Each row is a point. To make a cloud, some directions were put in groups of two or more. Within a group, all points are equally far from the middle, so they leave a hole (a ring in 2 directions, a hollow ball in 3). The other directions are filled evenly. Then the cloud was stretched, turned, moved and blurred a little. How many holes are there, and how many directions does each take, smallest first?

Cloud (13 x 2)
-48, -17
33, -17
-59, 6
-58, 15
6, 53
-51, 34
-28, -31
-53, -8
-53, -11
-54, 32
17, 49
-58, 6
-57, -2
Holes: 1 (2)

Cloud (20 x 3)
-19, -33, 56
-14, 25, -56
64, -24, -7
25, 18, -62
39, 51, -15
29, -49, 51
38, -49, -35
-24, 45, -29
-5, -68, -21
-6, 37, -53
9, -68, -26
-42, -45, 18
14, 50, 22
9, 58, 7
59, -22, 24
47, -24, -44
37, 51, -10
44, 44, -25
4, 36, -58
26, 9, 52
Holes: 1 (3)

Cloud (31 x 4)
-19, -54, -53, 6
-9, -51, -2, -23
-26, 38, 84, 17
21, 10, -30, 45
40, 15, 10, -65
39, -29, -12, -23
22, 53, 71, -31
15, -5, 25, 50
-11, 8, -54, -41
1, 50, 6, 42
-56, 16, 10, 45
25, -18, -33, 42
-42, 37, 16, -64
-6, 62, 8, -49
-14, 9, 47, 56
29, -9, -31, 42
6, -52, -43, 9
8, -9, -67, -6
46, -14, -14, 24
-51, 18, 24, 51
-48, -53, -32, 13
-78, 12, 51, -10
33, 49, -4, -56
15, 53, 27, 47
-24, 0, 62, -39
-2, -55, -29, 11
-59, -45, -36, -21
-7, 42, 84, 14
-7, 52, 82, -33
14, 50, 48, 46
-57, -8, 60, -2
Holes: 1 (4)

Cloud (28 x 4)
16, -70, 29, -11
20, -34, 8, -64
-32, -74, 31, -20
50, 8, -42, 12
68, 2, 23, 19
70, 10, 19, 18
-12, -29, 23, 64
46, -55, 17, -20
-3, 21, -29, 56
-38, -3, 59, 39
-10, -6, 63, 47
-74, -4, -18, -14
42, 5, -46, 12
5, -44, 34, 48
-79, -20, 32, 4
74, -6, -3, 5
-69, 12, 17, 31
69, -16, 23, 14
-70, -41, 39, -11
-31, -75, 28, -16
32, 43, 12, -4
-1, -52, 35, -51
58, -44, 11, -17
-44, 17, 17, 62
52, 39, -16, 24
61, -40, 14, -9
11, 16, -40, 45
-34, -70, 36, -28
Holes: 2 (2, 2)

Cloud (51 x 6)
-57, 18, -10, 42, -42, 31
7, -16, -2, -5, -56, 31
-20, 24, 14, -2, -34, -15
-49, -32, 45, -16, -29, 26
-95, -16, 4, 40, -19, 24
-39, 7, 44, -25, -32, 26
-8, 9, -62, 31, -10, 25
39, -7, -30, -11, 4, 8
13, -1, -36, 49, 11, 25
-40, -30, 9, 29, 10, -13
12, -13, -8, 4, 26, 41
56, 62, -11, -18, -6, 38
-26, -20, 21, 57, 1, -9
1, -18, 27, 35, -17, 58
48, 39, -16, -49, 15, 1
-35, -12, 52, 9, -47, 31
0, -28, 3, -37, -28, 52
-65, 1, -7, 54, -38, 45
-23, 56, 28, 10, 10, 21
-28, 41, 9, 26, -32, 55
-8, 42, -19, -37, -3, 56
-40, -14, -9, 34, 31, -2
-87, -16, 12, 63, -30, 40
-44, 33, 7, 38, 33, 19
14, -27, -32, 0, -25, 18
70, 50, -27, -26, -4, 11
61, 62, -36, -44, 9, 11
11, 16, -41, 28, 27, 44
-24, -9, 46, -29, -9, 33
-2, -28, -21, -19, -3, 0
-21, -10, 59, 35, -3, 28
-9, -10, -49, 13, 18, 13
8, 35, -35, 32, 17, 55
-67, 10, -7, 51, -38, 28
-60, -3, -10, 72, -8, 2
-61, -9, 36, 70, 17, 38
-24, 21, -41, 7, -38, 56
-51, 14, 13, 57, 33, 19
36, -9, -30, -7, -19, 9
-37, -31, -43, 6, -5, 23
17, 27, -13, -57, -35, 52
58, 65, -41, -41, 10, 12
-25, -35, -28, 38, -34, 36
-47, 27, 6, -11, -32, -1
13, 41, -55, -38, -32, 21
-5, 30, -23, 68, 13, 27
-55, 16, 9, 24, 27, 41
7, 64, 2, 24, -2, -7
17, 30, -16, -53, -37, 54
-9, -7, 44, 50, 8, 14
31, 46, -8, -54, -4, 48
Holes: 3 (2, 2, 2)

Cloud (48 x 6)
-2, -24, -52, -76, 19, -1
17, -37, 15, -11, 46, -33
49, 2, 21, 57, 30, 53
34, 18, -14, -18, 76, 28
-19, 68, 25, -3, 39, -26
-20, 28, 89, -35, 24, -2
2, 11, 5, -45, 21, -83
-42, 15, -70, -47, -28, 1
5, 37, -56, -61, -1, -35
-26, -39, 50, -28, -35, -23
35, 36, -51, -1, 9, 21
-49, 18, -52, -4, -54, -3
-54, -30, -8, -5, 3, 73
28, -47, -23, -63, 22, -39
-17, -3, 34, 18, 60, 64
0, 30, -68, -38, -30, -21
-14, 74, 28, -8, 60, -6
53, -22, 5, -17, -17, -88
-66, 15, -51, -17, -26, 28
-3, -2, 43, 4, 75, 35
-26, 73, 33, -22, 30, 47
-4, 1, 3, -19, 27, 88
-32, 72, 32, -17, 26, 49
-14, -7, -20, -80, -9, -68
24, 27, -57, -11, 43, 10
-3, -23, -22, 17, -64, 57
-33, -1, 8, 24, -75, -10
74, -6, 6, 26, -24, -7
-25, -4, 25, -68, -41, -37
-41, 61, 21, 30, -5, 20
-1, 23, -63, 10, -33, -36
-32, -27, 31, 3, 21, 81
42, 3, -42, 25, 38, 27
-11, 42, -20, -40, -41, 8
-47, 14, -8, -53, -27, -49
1, 51, 20, -6, 77, 56
19, 31, 25, 57, 6, 72
4, 15, 78, -10, 45, -38
65, 37, 37, -9, 0, -53
47, 37, 58, -12, -12, -22
-2, -73, -38, 19, -54, 7
-6, -6, 73, -4, 28, -34
-7, -19, -24, -90, 14, 3
-8, 10, 49, -56, 50, 47
46, -31, 46, 34, 30, -26
9, 87, 28, -1, 47, 12
32, 28, 23, 15, -2, -77
74, -16, 51, 18, 3, 1
Holes: 2 (3, 3)

Cloud (87 x 8)
-18, 11, 12, -21, -55, 32, 43, 28
8, -4, 11, 13, -2, 26, 28, -45
-30, 9, -39, 25, 15, -63, -13, -2
35, 20, 10, 23, -19, -66, -5, 41
-20, 49, -18, 12, 21, 14, 12, -59
-38, 10, -14, -58, -39, -45, -1, -16
40, 71, 5, -5, -33, 9, 23, 8
24, 23, 59, -18, -10, 1, -7, -23
52, 40, 9, 48, 12, -9, -31, -36
17, 9, -45, -8, 28, -30, -13, -14
25, 54, -14, -47, -12, 3, -8, 30
-35, 63, -14, -23, -18, -14, 71, -11
-4, 33, 24, 15, 10, 20, 54, -45
34, -16, -2, 24, -37, -34, -49, -48
5, -24, 7, 18, -32, 3, -45, 23
-20, 0, -62, -39, -31, -24, -30, -11
-20, 39, 47, -26, 7, 1, 27, 10
6, 39, -44, 6, -20, -58, 62, -10
8, 63, -29, -13, -7, 33, 21, 1
29, 43, -25, 38, 13, -20, -37, -53
-3, 6, -18, 48, -82, 17, -34, -13
-8, -32, -37, 25, -14, -12, -46, -11
1, -27, -1, 9, -35, 48, 3, -1
-41, 34, -71, -32, -41, -17, -26, -8
-18, -13, -45, 41, -21, 25, -26, 28
-11, 9, -7, -56, -34, -23, 37, -25
-51, 59, -32, 10, -41, -48, -25, -14
58, -14, -9, 38, -23, -21, 29, 32
-28, 20, 13, -3, -9, 32, 16, -48
35, 28, -9, -16, 32, -43, 21, 19
18, 36, 12, 29, 1, -8, -60, 13
36, 20, -63, 29, -54, -32, 0, 24
12, 44, -5, 22, -76, -34, -41, -15
11, 47, 37, -49, -54, -37, -9, 25
48, 7, -14, -16, -76, -76, -11, 25
27, -7, -22, 8, 23, -56, 8, -13
4, 8, -25, -2, -14, -3, -45, -56
-27, -7, -18, 29, -64, -41, 45, -8
-5, -2, -66, -14, -86, -13, -11, 10
-34, 59, -11, -49, -18, -35, 12, -45
-3, 23, -7, 10, -7, -29, -1, 61
-11, 52, -16, -45, -50, -39, 34, 40
27, 27, -42, -17, 23, -60, 5, 9
-24, 19, -60, -41, -46, -38, -40, -20
-8, -34, -19, 28, -40, 41, 16, 0
-43, 22, -26, -49, -43, 24, 14, -4
-6, -27, -78, 23, -27, -34, -7, -21
-3, -19, 1, 13, 2, 34, 13, -2
-48, 34, 2, -2, -24, -43, 43, 24
-11, 40, 38, -56, -16, -15, 49, 9
-5, 8, -40, 5, -95, -21, -19, -25
11, -30, -43, 39, -83, 13, -11, -14
7, 4, -9, -12, -61, 8, -75, -9
26, 72, 19, -20, 27, -12, 7, -45
-20, 60, -12, -24, -40, -24, -65, 10
7, -17, -17, 60, 12, -17, 8, -4
-3, -14, -1, 72, -43, 5, -2, -3
-27, 43, -18, -21, -66, 14, 13, -29
51, -22, -4, 23, -53, -36, 36, 34
5, 62, 16, -36, -13, -63, 23, 38
50, 4, 55, -3, -23, -40, 22, 0
1, 44, -48, 46, -19, -20, -63, -32
47, 34, -30, 60, -15, -56, 0, 5
24, 37, -9, -2, 20, 30, 45, -14
-2, 40, -1, 43, 34, -36, -24, -28
15, 4, -38, -25, -77, 5, -51, 6
-41, 87, -14, 12, 22, -8, 31, -12
27, 14, 17, 26, -16, 18, -62, -2
51, -7, 22, -3, -3, -31, -33, -19
36, 3, 17, -5, -30, 8, 67, 23
29, -2, -35, -24, -68, -23, -70, 3
-25, 82, -21, -17, 14, 19, 22, 11
18, 12, -39, -46, -49, -42, -59, 2
-15, 22, -33, 21, -83, -47, -48, -15
-38, 48, -7, -31, -65, -19, -16, 33
52, -24, 24, -1, -59, -25, -30, 28
-4, 71, -41, 5, -48, -40, -12, -27
15, 28, 27, 20, -43, -17, -13, 47
24, 28, -49, 2, -19, 29, -7, -22
-20, 57, -4, 28, -45, 16, 29, -33
-19, 50, -43, -19, -44, -32, -47, 40
-35, 23, -22, 40, -46, -15, 57, 0
65, 23, 28, -22, -25, -50, 43, -8
-7, 55, -49, 19, -14, -83, 4, 10
47, 0, 14, 59, -59, -36, 5, 3
-26, 55, -11, 43, -29, -28, 10, 23
-40, 23, 6, 42, -18, -12, 38, 10
Holes: 1 (8)
